Each row of a before or after table is a point. One or more steps were done to the points. Then noise was added and the rows were shuffled. The steps act on columns, c1 being the first. What was done? A step turns or swaps two columns, mirrors them in a line or flattens them onto one, adds a multiple of one to another, or multiplies or shifts one. Angles are multiples of 10 degrees, from the lower column toward the higher: turns from -170 to 170, lines from 10 to 170 but not 90. Use the fewest steps. Two steps may share a column if one is a turn and the other turns, adds or multiplies; they go together, in the order done. Otherwise the lowest column goes first.

Before (8 x 2)
[[-13   9]
 [-12  38]
 [ 35  61]
 [-34  -9]
 [ 28 -66]
 [ 62  26]
 [-47 -32]
 [-42 -36]]
After (8 x 2)
[[  3 -17]
 [ 61  39]
 [-32 -47]
 [ 28  66]
 [-67  26]
 [-11 -34]
 [ 30 -15]
 [-33 -43]]
Steps: swap c1 and c2

Before (10 x 4)
[[ 25  32 -12 -14]
 [-11  -2  17 -20]
 [  3 -14 -18  31]
 [ -1  -3  18  -9]
 [ -7 -53   2 -21]
 [ 27 -14 -11  -9]
 [  8 -34   3  39]
 [ 38  -4  16   3]
 [  2  -5  25  22]
 [-35 -32 -45  -5]]
After (10 x 4)
[[ 21 -34   4  14]
 [ 70 -13 -15  -5]
 [  0  -2  21   1]
 [-88 -29 -55  -2]
 [  5  -6  32  14]
 [ 63  26 -15  -5]
 [-19 -55   4  -8]
 [ 98   0  22   5]
 [-30   0  26  -9]
 [ 10 -19 -27  15]]
Steps: multiply c1 by 2.5; multiply c3 by 1.3; multiply c4 by 0.4

Before (13 x 6)
[[-48 -21 -55 -26   4  -5]
 [  0 -32 -67  50  -5   5]
 [ 16 -36 -84  33 -16   4]
 [ 44   9  -7  -7 -12  -8]
 [ 19   1  35 -51  26  24]
 [ 22 -32 -80  49  17  -4]
 [  3 -57 -34  -9  -9 -13]
 [  9 -41   6 -14 -19  18]
 [-11 -31   0 -30  12 -14]
 [ 25   8  19   0  11 -23]
 [ 23  -9  11   1  47 -30]
 [ -7 -33  28  12  12   0]
 [ 31  26  16  30  -7 -17]]
After (13 x 6)
[[-60   0 -35   1  33 -88]
 [-26  28 -29  50 -60  15]
 [-69  27 -27  33 -80  11]
 [ -2  31 -11 -31   7 -40]
 [-46  -8  -6 -52  44  75]
 [-53 -18   0   1  21 -71]
 [-49 -36  14  31  10 -52]
 [-56  55  -9 -10 -32 -38]
 [-81  25 -54  51 -61 -11]
 [ 97  32 -30 -27 -46 -16]
 [-97 -23   5  -8 -13 -26]
 [-57  37  20 -14  -3  56]
 [-11  34   3  12  29   1]]
Steps: turn c1 and c2 by -160 degrees; multiply c1 by 2.5; turn c3 and c5 by 60 degrees; multiply c6 by 3

Before (14 x 8)
[[-18  48  -4  86  32 -56  40  14]
 [-20  22  -8 -17  40 -27 -22   5]
 [ -5 -26  29  19  23   0  30   4]
 [ 33  55  10 -19  30 -24 -69 -43]
 [  6  54 -25 -19  34 -89 -48  38]
 [ 25  88   4 -34 -51 -14  31   7]
 [ 33 -24  -4  28  36 -33  -5 -61]
 [ -9 -59  -2  -1 -47  26  -8  29]
 [-32 -21  73  24   3  37  19  38]
 [ 19  31 -11  -3  23 -48 -36  32]
 [-46  54 -36 -74 -39  32 -23  24]
 [-13   9  -1  21  67 -17  30  36]
 [ 63  61  -8 -23 -67  -1 -66 -17]
 [-49  26  30 -15 -21 -71 -24  64]]
After (14 x 8)
[[ 23 -62  37   8   9  49  60   9]
 [ 71   0  43 -47 -60 -39  -4   7]
 [-39 -10   7  29  35  67   0  12]
 [  5  38 -68  12  14 -54  31   4]
 [ 14   3 -20  43  51 -16 -24 -35]
 [ 13 -34  34  11  13   5  21 -55]
 [ 49 -19 -22  51  63  25 -33 -50]
 [-18  22 -41  18  22  -4  -5  -2]
 [ 36 -39  50   8  12  30  22 -93]
 [ 30   0  21  12  16  13  12 -23]
 [ 49 -74 -23 -41 -46   4 -22 -16]
 [-39  45   7 -24 -28 -39   5   2]
 [  6 -88  49 -42 -51  14  46  10]
 [ 50  22 -11 -17 -21  -3  38 -97]]
Steps: turn c1 and c2 by -130 degrees; turn c3 and c7 by 140 degrees; flatten c4 and c5 onto the line at 50 degrees; turn c6 and c8 by 130 degrees

Before (8 x 11)
[[-37 -95  32 -27 -49  29  14   7 -36  20  15]
 [-22  -8  26 -15  43  29 -21 -28  25 -27  52]
 [ 75  44  12   6  -9  -2  -1   0 -49  37  -5]
 [ 32  19 -13 -43  10   2 -21  14   9   5   4]
 [-17   0  56   8 -10   2   4  40 -54  17  12]
 [  1  -8 -44 -17 -35 -53   1  20  55  -5   6]
 [ -4  14   3  16 -17  23 -18   3  21  10 -29]
 [ -9 -31 -36  30   7  74 -60 -44 -21 -43 -46]]
After (8 x 11)
[[ -8 -32 -34  29   7  57 -60 -64 -21 -97  20]
 [ -4  13   4  16 -17   2 -17 -21  22  -5 -35]
 [-23 -10  25 -17  41  32 -22 -22  25  -7  75]
 [ 74  45  12   7  -9  -1   1   2 -52  53 -51]
 [-38 -95  33 -27 -46  -3  11 -29 -35  41 -16]
 [ 31  17 -10 -42  10 -14 -21  -4  11   8  -2]
 [  0  -8 -44 -15 -34 -27   2  48  54  -5  12]
 [-15   0  58   9 -10 -38   4  -8 -54  35 -14]]
Steps: mirror c6 and c8 in the line at 140 degrees; multiply c10 by 2; turn c10 and c11 by -40 degrees

Before (12 x 12)
[[ -1   4  30 -29  -8  33   0  33   1  -6   2 -30]
 [ 16 -45   5  40  15   5  -1  -2   3 -20   2   4]
 [  4   7 -17 -19  10  -8 -31   3 -24  21   1  36]
 [-14  -4  17   2 -12 -19  -8  54 -25  -8 -16 -21]
 [ -4 -12  20 -13   2   7 -48  15  10   9   7  -2]
 [ 11  -9 -11 -17  25 -43 -18  28  -2 -25  32 -15]
 [-15  -6   7  -6  16  11  -9 -12  -9  -6  19 -21]
 [ -3  -4  10 -14  37 -13  -2  -9  32  19 -13  20]
 [  6  29 -33 -13  10 -15 -19  27  -2  46  10   0]
 [-17 -15   8  -2   7  12   1  10  21   9  11  14]
 [  3  25  15  16 -30  -7 -47  30   7   3   2  12]
 [ 27 -21  26  11 -43   5 -11   1  31  16  25  -7]]
After (12 x 12)
[[ 28  -8 -20  33  26 -11  -4  -3  -9 -15  20 -14]
 [  3  -3  21  -9  21  12 -17  -4  -8  18  -7  -3]
 [ 22 -41  -3  -3  -4  22  -3  67  40   2 -20  -5]
 [-19 -10  23 -25   3 -17 -17  60  -2 -17  -9 -14]
 [ 25 -21  12   1   7 -37 -36  40 -16  32 -25  13]
 [ -5 -10 -12  23  17  16   3  32   1  11   8 -10]
 [ 11  23  -7  -1   1 -23 -39 -17 -10  10  45  33]
 [-21  21 -10   6 -23 -14 -94  -8  17   3   2 -18]
 [ 10   4 -39 -21   3  -9 -61  -9 -23   3  22  11]
 [-16 -18  11  29 -48  12 -20  32  17  27  16 -25]
 [ -6  15  34   6  -5  29   1  28 -29   1  -7 -25]
 [  0  -9   4  13   6  10 -96  33  -9   6   8 -20]]
Steps: turn c1 and c5 by -50 degrees; add -1.5 times c2 to c8; turn c2 and c6 by -20 degrees; mirror c3 and c12 in the line at 140 degrees; mirror c4 and c9 in the line at 50 degrees; multiply c7 by 2; swap c10 and c11

Before (8 x 18)
[[  7  11  31  10  29  -9   4  13 -16   2  12  22 -13 -17  10  -6  -5 -34]
 [ 95 -25 -25   3 -39 -42  14 -21  38 -15   8  -5  39 -54   5  60 -34   1]
 [ 52 -26 -51 -27 -23   6 -20 -39   7  18  -3 -16  -2   9  -3  29   5 -15]
 [-31   2  19  32  22  -5  31  25 -40 -11  12  16 -40  -1 -13 -23  -7  10]
 [ 37 -25 -28  -3  -2   4  -4 -57 -24  17 -13 -17  -7  23  60   7   2 -13]
 [ 28  -1 -23 -48 -42   5   1 -30  22  15 -16 -22  -5   1  34   6 -19  -1]
 [  2  13  34  18  15  16  25  19 -32  -7 -14  -7  16  13   6  -8  10 -11]
 [ -7  15  17  21  22  -2  14 -16 -10  13 -21 -14 -21 -25  -7 -13  10  -1]]
After (8 x 18)
[[  5 -10  28   9  27  14   4   9 -18 -10  10  23  -9 -16  -4  -6  19 -37]
 [ 29  20 -22 -49 -20 -31   1 -32  20 -38 -15 -22  -6   3  -3   4   7   4]
 [ -7   1  14  20  22  15  16 -18  -8  -3 -21 -12 -24 -23  20 -12  17  18]
 [ 94 -20 -27   3 -17 -56  13 -20  38   2   8  -4  38 -55 -22  61  -6 -10]
 [ 53  -1 -53 -27 -31 -16 -21 -40   7  -9  -4 -17  -1   7  25  27  40  25]
 [  2  12  34  19   9  22  23  22 -31  -2 -13 -10  14  17 -11  -5   2 -13]
 [ 38 -12 -28  -1 -21   0  -6 -58 -24 -60 -10 -17  -8  23 -18   7  49  36]
 [-32 -13  18  32  11  13  33  27 -38  16  11  16 -39   0  -1 -22 -26 -18]]
Steps: turn c5 and c6 by 50 degrees; turn c2 and c5 by 50 degrees; add -1 times c8 to c17; turn c17 and c18 by 50 degrees; turn c10 and c15 by 120 degrees; multiply c15 by 1.3
